Each row of a before or after table is a point. One or more steps were done to the points. Then noise was added and the rows were shuffled. The steps act on columns, c1 being the first. Name the steps. A step turns or swaps two columns, mirrors them in a line or flattens them onto one, adds a multiple of one to another, or multiplies or shifts one. Angles are multiples of 10 degrees, from the lower column toward the higher: turns from -170 to 170, lines from 10 to 170 but not 90. Use the fewest steps. Two steps may share a column if one is a turn and the other turns, adds or multiplies; they go together, in the order done. Otherwise the lowest column goes first.

Before (12 x 2)
[[ 59  14]
 [ 17  14]
 [ 29  -6]
 [  4  49]
 [-47 -65]
 [ 40   6]
 [ 16  19]
 [ 33 -10]
 [-12   0]
 [ 68  -6]
 [ 68   3]
 [-14   6]]
After (12 x 2)
[[  0 -13]
 [ -6  28]
 [ 52   5]
 [  5 -16]
 [  5  41]
 [ -1  68]
 [-65 -49]
 [ -8  36]
 [ 16  20]
 [ 15  59]
 [ 11  19]
 [ -7  68]]
Steps: swap c1 and c2

Before (11 x 4)
[[ 18  32 -13  59]
 [ 42  53 -11  -4]
 [  2  35 -21  49]
 [-18   2  34  21]
 [-18  51 -15 -53]
 [ -6  76 -12 -44]
 [ -4  46  20 -42]
 [-22  50  -6  85]
 [  3  23  -7  37]
 [-28  -9   1  42]
 [ 35  -4 -36  61]]
After (11 x 4)
[[-27   1 -14 -52]
 [ 56  -4 -40  60]
 [-39  -4  -9  81]
 [ 29   1 -12  57]
 [  1   1 -22  49]
 [ -8   4 -16 -46]
 [-31   0  33  24]
 [ 65  -2 -10  -3]
 [ -9   3  24 -41]
 [-50   0   4  43]
 [  4   0  -7  37]]
Steps: multiply c1 by 1.6; multiply c2 by 0

Before (11 x 6)
[[-34 -53 -13  35  27 -39]
 [ 68   3  -6  27 -18 -24]
 [-31 -21   9  42   3  37]
 [ 60   8  18  51  38  41]
 [  7 -28 -52  10 -38 -23]
 [ 48 -12  20 -52  43  -5]
 [-39   2  18  37  54  21]
 [-22  -1  39  34 -19 -53]
 [ 37 -37 -61 -13 -48   6]
 [-26  -9  45 -49 -16 -24]
 [ 52  43  12 -28   2   5]]
After (11 x 6)
[[ 18   8 -59  53 -20 -52]
 [ -6   4 -67  29   6  31]
 [-52 -29  -8   8  24  33]
 [ 10 -20  28  38   9 -38]
 [-13 -60  35  34 -40  29]
 [  7  43 -55 -29  -1  -4]
 [ 20 -13 -46 -55 -44  -8]
 [ 35   0  21  30   4  60]
 [ 21   6  38  38 -42 -35]
 [ 41  -9  27 -50   2  29]
 [-60 -34 -35 -13  48   9]]
Steps: turn c1 and c3 by -90 degrees; turn c5 and c6 by -160 degrees

Before (10 x 9)
[[-15   1  12 -17 -29  23  49   9  -8]
 [ -7  41  39   9 -19  12   7  -9  -3]
 [ 24  31  -1   3  48  30  27  14  23]
 [-16  10 -32 -23 -30 -35 -55  25   3]
 [ 40  27  -5   5 -18   1   3  -5  14]
 [ -3 -11  10  33 -11  10  42  32 -16]
 [ 41 -20   3 -32   5  23 -16  -6  -1]
 [-37  30  26  24  -5 -16   3 -54  -2]
 [ 15  24   9  13   0  -1   0  21  48]
 [ -7 -35 -35  11  14  54  -1  10 -10]]
After (10 x 9)
[[ -7  20 -44  11  35  22 -25  11  -8]
 [ -3 -24  52   7 -48   1  -1 -10  -3]
 [ 25  11  30   3 121  -2  -1  11  23]
 [-36 -14  37  25 -13  -9   7 -56   0]
 [ 41  -9 -19 -33  12  19 -21  -7   0]
 [ 18   0  23  13   1   0   1  22  48]
 [-17 -12   6 -16 -74 -14  19   7  -9]
 [-16  33  -3 -23 -77  15 -18  25   3]
 [ -4 -15  -8  33 -27 -17  20  33 -16]
 [ 40  16  21   4 -43   0   1  -5  12]]
Steps: turn c2 and c3 by 70 degrees; multiply c5 by 2.5; flatten c6 and c7 onto the line at 130 degrees
